Rows are points. Each copy is the shape, with its points in the same order, stretched, turned, moved and blurred by noise. Is it also mirrored, or only turned?
In the rows, zero is written as 128.

Shape, 6 rows:
[[ 75 103 167]
 [148  92  92]
 [146  75 102]
 [145  86  92]
 [155 145 136]
 [130 154 115]]
Copy 1, 6 rows:
[[109  71 150]
 [140 148  77]
 [155 134  73]
 [143 145  70]
 [125 171 148]
 [ 93 168 136]]
Copy 1 is: only turned
Copy 2:
[[ 76 147 173]
 [127 106 115]
 [126  97 133]
 [128  91 122]
 [151 168 105]
 [125 162  99]]
Copy 2 is: only turned

Shape, 9 rows:
[[135  95 145 163 138  74]
 [145 195  90  74 100 154]
 [149  89 142  99 142 108]
 [133  96 163 158 153 143]
 [103 126  97 112 125 131]
 [171 161  97 109 123 153]
 [ 96  99 164 122 143 104]
 [157 185 117 101 143 133]
 [156 165 126 116  82 133]]
Copy 1, 9 rows:
[[ 62 106 146 136 128  74]
 [172 180  59 141  88 125]
 [ 90 105 103 103  79 116]
 [106  82 159 151 116 133]
 [126 154 100 120 137 140]
 [132 141  71 171  86 125]
 [105 118 148  92 115 127]
 [128 167  93 161  72 116]
 [157 126 100 140  97  89]]
Copy 1 is: mirrored
Copy 2 (9 x 6):
[[147 133  97  88 101  78]
 [175 146 150 162 162 188]
 [165 156 118  86  88 115]
 [117 151 102 129  68 115]
 [127 129 152 118 131 133]
 [172 141 102 152 139 175]
 [128 171 137 101  95  89]
 [156 180 110 134 157 173]
 [184 142 119 163 148 131]]
Copy 2 is: mirrored
Copy 3 (9 x 6):
[[127 144 177 183 109 162]
 [121 131  64  80 123  66]
 [135  90 144 133 112 132]
 [136 141 158 129 134 193]
 [ 86 119 134 119 143 124]
 [125 127  65 113 112 121]
 [121 130 198 119 130 135]
 [124 148  97 102  81 102]
 [153 155  94 119 139  94]]
Copy 3 is: mirrored
Copy 4 (9 x 6):
[[171 112 166 126 133 132]
 [105 198  36 151 137 134]
 [152 138 136 125 195 113]
 [103 116 184 141 147 107]
 [111 134  92 107 139 151]
 [105 151  69 179 147 116]
 [135 157 167  92 159 125]
 [118 187  88 180 150 155]
 [133 172  78 144 120  96]]
Copy 4 is: mirrored

Shape, 15 rows:
[[ 90  89 154 152 149 143 141 138 129]
 [ 79  78 128 137  98 120 124  78 115]
 [ 77 107 104 106  93  81 101 108 144]
 [128 101 117 162  74  96  96 123 138]
 [ 81 138 109 144 152 133  73 101 130]
 [119 109 129 102 123 136  96 104  92]
 [102 112 153 155  92  94 140 136 160]
 [ 97 109  91 160  92  87 154 145 139]
 [ 93 152 126 103  76 158  85 125 133]
 [167 136  93 106 151 111  77  97 101]
 [112 134 115 176 116 154 128 109  91]
 [ 78 162 105 170  64 163 142  97 135]
 [163 169  93 151 104 127  63 125 133]
 [109 122 166  99 148  83 141 139 169]
 [159  93 151 129 134 162 144 140 158]]
Copy 1:
[[102  96 116  86 120 115 112 144 137]
 [141 138  85  50 101  87 127 127 156]
 [110 184  96  72 152  98 142 125 174]
 [ 99 187 110  98  80 117 144 146 172]
 [119 158  80  94 122 129  79 124 136]
 [176 139 107  90 130 115 105 137 153]
 [ 64 155 124  90 102 110 150 125 153]
 [ 75 170  87  77 122 123 182 154 144]
 [142 170  92 106 118 151 128 106 191]
 [166 174 103 139 142 108 103 151 129]
 [131 140  78  84  71 144 133 131 117]
 [107 165  44  85  63 154 171  89 161]
 [118 208  92 156  93 157 122 137 157]
 [ 74 132 151 114 165  85 132 105 138]
 [119 101 118 148 119 106 127 142 169]]
Copy 1 is: only turned
Copy 2:
[[ 99 169 146 124 156 156 171 146 153]
 [ 60 155 164 170 139 101 143 128 114]
 [ 85 151 104 157 135  80 136 134  76]
 [ 95 136 101 202 125 130 155 111  93]
 [103 175 140 128 164 146 120  99  80]
 [ 97 110 162 131 134 105 128 104  94]
 [119 177 100 187 124 126 165 145 126]
 [ 78 164  77 157 111 122 192 127 101]
 [127 144 156 150 111 102 125 128  37]
 [109  90 107 108 127 126 105  62 109]
 [ 95 163 153 149 119 152 167  76 101]
 [ 98 204 154 182  83 129 152 113  66]
 [137 123  90 163 102 154 113  63  75]
 [146 167  95 124 137 101 140 165 158]
 [112 122 120 133 117 172 135 153 176]]
Copy 2 is: only turned
Copy 3:
[[119 107 192 149 160 139 149 165 132]
 [141 108 143 195 118 166 154 142 155]
 [136 109  92 179 113 117 152 114 187]
 [181 160 104 181 124 125 135 136 143]
 [117 119 109 142 153 166 136 161 201]
 [116 119 133 146 120 173 109 111 141]
 [149 139 138 157 125 107 177 143 133]
 [158 115 105 184 153 101 164 136 133]
 [130 102  88 129  80 145 117 145 145]
 [137 147  96 127 158 181  99  75 162]
 [134 123 121 156 149 184 140 166 117]
 [155  95  76 154 107 168 170 182 127]
 [170 165  60 122 138 156 108 122 152]
 [108 119 156 111 139 103 173  96 157]
 [169 117 188 107 151 140 119 120 105]]
Copy 3 is: only turned
